Each wall is flat, endless, passes through zero and stands at right angles to its row. A trip goes straight from one point to another. Which walls does it cross, in order?
(in the rows, 128 means zero)

Walls:
(1): [142 177 112]
(2): [145 197 153]
(3): [112 113 154]
(4): [ 81 123  71]
(5): [ 86 175 147]
(6): [118 115  83]
Trips:
[149 161 105] to [127 126 217] -> 4, 6, 3, 1
[146 100  99] to [ 94 173 125] -> 1, 5, 2, 6

Walls:
(1): [137  96  54 107 168 132  72 117 105  98 132]
(2): [133 122 148 155 145 181 115 155 146 180 111]
(3): [163  31 107  97 117 151 106 122 137  87 103]
(4): [ 80  85 118 165 115  95 149 133  68 132 139]
(5): [160  62 121 131 131 181 122 135 124 138 174]
Trips:
[ 91 129 130 133  54  75 135 126  97 103 156] to [140 124 115 100  74 119 145  98 162 116 153] -> 3, 4, 5
[171  79 116 174 149 137 174 142 117 146  53] to [ 85 128  72 126 129 122  80 195 118 100 152] -> 1, 2
[132  94 177 126 138 130 191 204 106 196 160] to [ 80 128 102 145 128 145 116 158 133  47  76] -> 3, 5, 1, 2
[139 129 136 115 170 119 184 133  72 146 104] to [109 129 158 135 133 125 141 153 137 133 107] -> 2

Walls:
(1): [ 76 137  95  66  71 174 137 166 202  77 142 100 114 154  76 122 134 163
  96 107]
(2): [129 156 115 144 162 145 178  69 195  83 143 182  87 151 123 140 166 102
 141  66]
(3): [162  73 172 123 114 143 123 156 121 122 129  74 150  65 141 158 123 173
 167 116]
(4): [125 193 189 127 169 100 133 125 104 127 120  95 153 112 137 145 139 134
 146 145]
Trips:
[ 99 151 141 183  78 184 144  98 123 141 109 143 144 105 125 167 207 100
 138 159] to [ 76 147 174  46 176 147 111 155 163 139  91  97 135  81  58 154 116  99
 127 152] -> 1, 3, 2
[135  72 126  89 139 121 120 111 205 124 199 128 159 100  77 120 168  92
 154 104] to [145 120  92 135 143 140 142  92  33 139 129 148 130 110 130 138 126 118
  98  83] -> 1, 3
[133 134 192 102 128  50 140 139 180  81 132  70 203 146 130 110 129  84
 117 148] to [ 75 136 174 108 125 109 145 161 139 103 191  76 147 129 161 137  95 172
 104 132] -> none
[ 98  95  89 106 130 115 105 154 126 143 127  78 106 142 132 153  64 155
 154 162] to [109 152  91 151 130 158 148  79 115 132 143 168 136  87 123 116 164 177
 130  79] -> 2, 3
[ 85 150 185 162 147 108  98 107  62 123  94 153 134  98  60 190 115 119
 147 122] to [155 119 118 105 130 147 162 102 103  68  63 117 185  95  97 146 126 152
 181  95] -> 2, 1
[130 175  94 179  87 113  79 131  55 110 116 158  77 104  94 112 134 119
 108 126] to [152 156 111 160 109 147 120 113 146 128 187 186 131 182 145 156 140 133
 147 157] -> 2

Walls:
(1): [118 136 147 133 114 153 156  83 144 134 142 193  87  96  91 178 120  94
 138  73 139 136  92 185 109  53  84  81 168 144 123 104 126  73 144 176
 121 151 128 171  77 136 133 140 128 109 104 129]
(2): [ 84 102 153  81 154 190 142 163 140  77  91 118 105 127 167 137 153 179
 127 136  91 110 133 115 129 110 180 149 178 151 168  69  55 117 150 101
 152 183 109 116 199 134  63 147 174 147 121 129]
(3): [144 163 115 158 134 174  95 125 169  92  76 154  81  99 177 159 183 107
 114 173 115 109 161 137 158 114 137 115 142  95 186 124 159 129 162 190
  85 124  79 159 136 113 144 139 115  97 129 144]
(4): [138 104 100 123 138 146  85 112  54 108 170 112 139  61 157 162  77 118
 129 115 143  88 163  87  69 114  91  76 125 112 119 122 110 130 153 107
  64 129  85 131 140 166 118 171  49 148 111 112]
(5): [105 174  48 157  73 147 109 149 114 116  99 172 139  95 184 152 156 109
 177  90  68 142 177 118 124 121 122 195 101 112 209 154 145 125 178 125
  95 112 103 119 110 121 119 125 105 162 149 121]
(6): [193 100 154 134  46  87 123 100 151  98 128 134 153 131 152 134 170 113
  92 124  87 120 120  61 171 140 189 151 128 163  58  87 113  98 165 149
 136  99  87 148 134 142 144 125 158 128 193  86]
(7): [180 114  59 134 132 173 147 120 153 138 153 173 162 183 211  95 133 148
 102 143 164  84 124  91  82 135 174  83 173 132 156 115 115 127 151 117
 119 163  50 198 153 209  97 134 104 153  93 109]
(8): [109 104 121 124 150 150 115 118 152 108  69 142  82 107 160 155 114 141
 109 114  77 131 155 145 136  93 157 126 127 130  88 109  99 116 146 135
 138 119  72 131 117 136 167 126 177 134 176 141]
Trips:
[109  47 108 153 113 145 127 169 144 114  93 124  58 155 146 143 169 105
 199 137 137 155  93  79 184 159 128  73  72 109  63  99 115 127 169  95
 121 142 138 138 140 122 151 111  99 163 120 111] to [112  91  66  80 120 139 156 127 145 126 141 180 128 148  67 119 137  91
 106 107 186 142 120 141 151 128  50  78 175 205  86 131 156 182 172 156
 150 135 143 151  89 159 117  84 147 160 104 134] -> 7, 4, 3, 1, 2, 8, 6
[109 158 124  96 155 102 173 116 121 127  93 151 155 105  97  94 157 130
 146 113 116 194 119 201  80 139 117 117 120 147 109 118 117  56 155 197
 180  95 130 139 120 123 151  90 135 119  99 211] to [ 99 127 171 138 140 208 159 136 145 139 156 139 182 212 125  92 166 179
  96 132 134 109 113 125 168 126 138  77 118  48 121 146 138 145 178 125
 124 117  93 151 117 109 141 136 161  53 180 109] -> 3, 7, 6, 2, 1
[122 144 170 179 132 147  57 145 180 112 140 135 175 187 144 116 147 126
  75 137 137 144 153 150 157 146 126 177 129 142  93 136 150 112  81 102
 116 152 206 155 122 114 150 151  45 149 200 166] to [180  92 135 136 102 100 104 144  65 133 120 161  95 178 100 123 145 190
 191 122 129 132 180 174  86 124 157 166 118  91 165 129  79 129  80 157
 161 111 157  89 150 133 159 133 138  82 139 142] -> 3, 6, 5, 2
[107 151  61 127 127 156 120 102 134 208 102 151  89 113 102 156 130 111
 145 126 153 115 186 156 176 142  99 121 123  84 119 119  82 132  72 151
 105 151 129 123 119 136 111 168 137 160 171 136] to [150 164 109 153 175  77 137 108 121 142 114 190  90 128 161 189  91  69
 126 115 186 147 118 168  47 128 189 184  82 150 191 132  93 113 138  83
 146  75  65 135 140 109  93 177 142 158 162 159] -> 7, 2

Walls:
(1): [ 82 149 140 124 148 129 101  80 190 144 149  38 115 140 132 130 142 147
 148 112 131  85 105 126 113 109 187 133 164 153 135 133  81  90 110 135
  98 133  99 133 175 100 127 132  99 131  98 115]
(2): [ 93 158 166 130  60 153 118 123 161 100 135 145 156 142 108 150 179  82
  96 145 133 131 136 137 133  90 101  92 176 144 136 110 138 133 192 147
  60 105 161 132 107  89  93 116 105 107 126 126]
(3): [136 154  86 160 115 151 154 116 147 127  97  97 138 112 158  42 142 171
 121 134 160  92 172 145  81 163 107 102  63 147  99 141  86 167 124 128
 108 158  87 112 106  89 155 135 122 109 112 105]
(4): [120 129 145 138 106 126  66 109  87 175 139 106 119 103 124 188 144 118
 156 122 117 140  81 114  70 105 122 136  68 112 143 181 154 138 149 109
 142 120 101 169 113 127 105 143 107 143  98 130]
(5): [117 140 148 135 129 165 146 181 118 142 114  98  62 132  97 206 101  92
  96 101 151 116 119  14 129  63 154 129 127 124 132  91 154 166 135 113
 124 155 126 133  88 147  81 129 138 138 189 139]
(6): [147 140 162 125 155 202 118 124  86 125 154 152 147 152 119 140 126 123
 121 123 153 117 104 168 124  90 108 131 160  97  95  96 125 135 135 116
 109 158 136 100 132 150 177  86 143 123  87 165]
(7): [137  89  70  88 143 190 165 154 106 135 115 116 114 126 144 129  87  84
 127 111 117  95 177  96 107 138 126 137 103 115 123 192 148 138  84 176
  93 193 171 131 172 133 144  74 117  97 120 119]
(8): [128 112 107 100 146 165 113 126 126 119 165  84 133 156 150 132 106 104
 110 132 159 123 198 171 122 165 158 131 128 184 122 101 149 110 100 100
 185 114 125 135 147 124 158 167 144 136 126 102]
Trips:
[120  72 103 102 135 143  92 116 104  88  93 122 106 152 154 169 102  97
 156 111  70 148  91 112 116  80  88 108  60 170  99 102 116 108 110  41
 144 105 114 132  89 160 114 165 114  91 158 123] to [117 119 131 101 119 185 151 115 111 162 168 159 106 144 144 132  87 137
 111  81 136  92 157 138 144  93 142  94  52  86 121 106 171 181 113 165
  98 112 120  90 136 105  74  68 101 124 139 204] -> 7, 6, 8, 2, 3
[106 194  94 123 114 131 106  95 189  62 122 103 168 117 140 103 115 100
 117  92 141 121 139 104  97 129 154  99  94 168 114 118 143 162 141 125
  99 144 113 147  79 143 121 114 186 119 166  98] to [115 145 108 184 103 119 151 152 158 147 200 160 143 184 127 125 122 136
 147 173 120 188 141 116 128 135 174 143  90 103 173 123 168 126 186 190
 142  87 116 108 100 143 163 100 143 121  95 145] -> 1, 5, 8, 4, 3
[127 138 147 101 135  85  95 156 153 108 165 102 136 145  56 173 123 123
 155 129  93 112 113 135 136 129  92 113 164 164  88 203 132 154 128 159
 123 141  95  94 153 108 166 105  95  52 166 137] to [147 128 120  43 103 113 104 147 135 135 163 125 143 115 106  89 113 133
 137 153 153 108 144  48 161 118 141 148 122 129 106 166 134 178 131 106
 164 140 151  87 133 142 126 164 138 163 127 171] -> 6, 5, 2, 4, 1, 8
[179 113 129 142 130 125 150 131  92 115 114 121 162 153 114 142  79 136
 131 103 144 155 116 117 121 173 137 144 128  95  95 160 110 110 151 131
 168 151 184 151 170 122  79 135 115 168 126 125] to [110  84 108  85 163 107 118  82 191 135  80 147 111 142 130 136 103 102
 159 118 141 112 117 111 120 109  57  53 156 103 141 168 158 196 158  97
 115 130 114 122 111 132 154 147 116  74 137 141] -> 8, 5, 2, 3
[150 164 124 159 169 147 115 130 104 107  71 114 130 125  88  85 117 124
 115 170 144 115 126 168 100 148 130 134 151 144  90 121 101 126 128 126
 115 132  88 140 103 103 123 159  83  69 147 156] to [130  82 141 118 145 124 145 183 192 133 118 125 162 107 114  58 153 137
 141 137 107 111 122 150  78  88 175 125 102 110 128 115 124  97  46 161
 106 121 127 102 165  89 118 129 138 149 179 163] -> 2, 8, 6, 7

Walls:
(1): [119 132  68 137 124  89 112 112 165 166 151  81 147 123 148  94 169 120
 112 173  89 137 116 137 172 145 125 136 140 120 108  54  67  83 114 160
 149 163 129 163 138 172  74 127 151  81 146 205]
(2): [ 98 111 144 149 107 105 163  96  34  86 192  88 126 148  94 144  75 151
 152 151 148 102 120 135 127 114  85 120 179 112 151 120 151 175 147 127
 118 141 123 109 140 183  89 138 102 149  86 121]
(3): [109 150 110 108 101 117 162  94  94 111 140 158 145 148 111 171 142 103
 117 167 154  92 117 189 127 154 111 171 165 142  68 184 145 177  74 186
 150 137 140 119  47 136 193 135  96 120 151 170]
(4): [ 88 106 120 163 142 122 159 140 108  80 129 176  61  92 156 211 133  80
 137 143  83 140 110 108 195  89 122 107 150 125 138 161 101 156 141 131
 136 167 151 167 152 117  71 173 130 109 149 163]
(5): [134 150 103 115 173  85 144 137  38 112  87 152 125 160 171 154 123 104
 186 114 126  99 120 150 171 173 139 139 113 167  91  81 135 169 154  71
  97  58 172 135 124  87 169  96 180 116  91 177]
(6): [158  83 117  63 187 177 152 131  91 205 152 103 154 174 151 142 131 134
 158 162 152 144 172 102 161 121 134 113 137 144 116 148 161  94 108 124
 124 174 120 128  90 179 113 116 103 192  78 150]
(7): [117 102 106  90 135 164 147 119 115 195 160 148 146  97  87 141 161 201
 102 180 149 137  77 160 103 114 163 174  60 196 162 122 112 177 175 104
 101 155  95 201  99 156 157 138 135 179 131 155]
Trips:
[104 160  88 136 200  86 119 190  88 101 137 122 114  98 181 135 142  95
  91 107 212 154  83 157 130  91 130 142  84 167 120 150 140 137 137 138
 119 109 156 150 167 117 139 101 140 160  89 110] to [146 196 104 109 174 209 140 111 166 152  78 166 126 162 130  95 130 105
 129 127  62 139 134 138 170 138 104 113 177  90 179 125 135 139 145 127
 181 172 112 102 139 132 150  94 111  91 107 141] -> 6, 7, 1, 5
[ 88 167  60 156 110 115 140 140 126 105 140 129 148 130 129 145 153 170
 138  42 142 178 177 128 127  91  92 101 144 126 151 166 112 143  67 166
  93 126 116 123  94 203  87 134 167  95 147 126] to [127 125  96 126  93 101 137 163 170 176  95  42 134 137 121  99 102 150
 141 125 223 114  91 138 159 131  89 122 156 141 110 175 204  91 108 111
 141 149 121 176  67  66 165 142 172 130  66 138] -> 6, 4, 2, 1, 5, 7
[ 99 163 138 158 131 146 151 146  88  63 153 100  72 164  90 132  81 120
 133 146 115  92  84 141  73 198 177 141 137 105 108 122  53 105 116  95
 123 131  92  94  88 109 162 133 171 102 161 136] to [ 99 110 134 146 155 149  94 117 117 111  46 150 100  84 160 119 124 123
 102  75 164 116 108 144 199 126 181 131 186 128 117 146  54 114 150 168
  70 154  75 197  88 112 140 145  98 102 135 124] -> 4, 2, 1, 7
[196 139  72 114 167 196 106 177 115 140  79 128 141 172 151  55 164 138
 177 123 134 113  85  70 104 116 109 100 211 119 131 134 126  91 136 186
 175  47 208 163 122  62 150 137 182 123 151 104] to [138 166 102 136 176 212 145 111  98  88  94 181 135  93  65 128 127 110
  60 156 115 153 160 145 158 130 134 153 121 182  94 114 133 126 115 200
 131  99 109  71 130 109 132  87 133  74 162 132] -> 6, 3, 4
[130 122  83 134  95  84 136 148 167  99  69 159 119 116  66 132 100 127
 120 126  99 101 147 150 108  85 105 118 107 102 181  76 120 200 149 130
 145 132 188 162 115 132 144 124 128 150 163  94] to [ 93 102 126 116 163 149 119 106 131 104  98 110 125 117 127 187  72 143
 173 137 133 117 198  97  99  76  82 191 127  57 154 155 164 103 137 187
 165 153  35 138 127 155  58 124 122 165 113  87] -> 7, 6
[183  98 132 132 103  90  95 143 143 103 190 164 109 165 138 162 113 145
  92 111 146  83 130 137 126  35 131  96 131 179  97 176  79 127  75 131
 136 156 142 107 132 125 160 173 174 176 145 134] to [168 104 110  99 116 120 123 154 139 187 125 170  96 149  83 107 160 102
 148 164 172 168 206 142 148 138 144 143 154 160 156  95 167 123 134 132
 125 112 165 146 137 105 128 120  83 138 111 156] -> 4, 5, 1
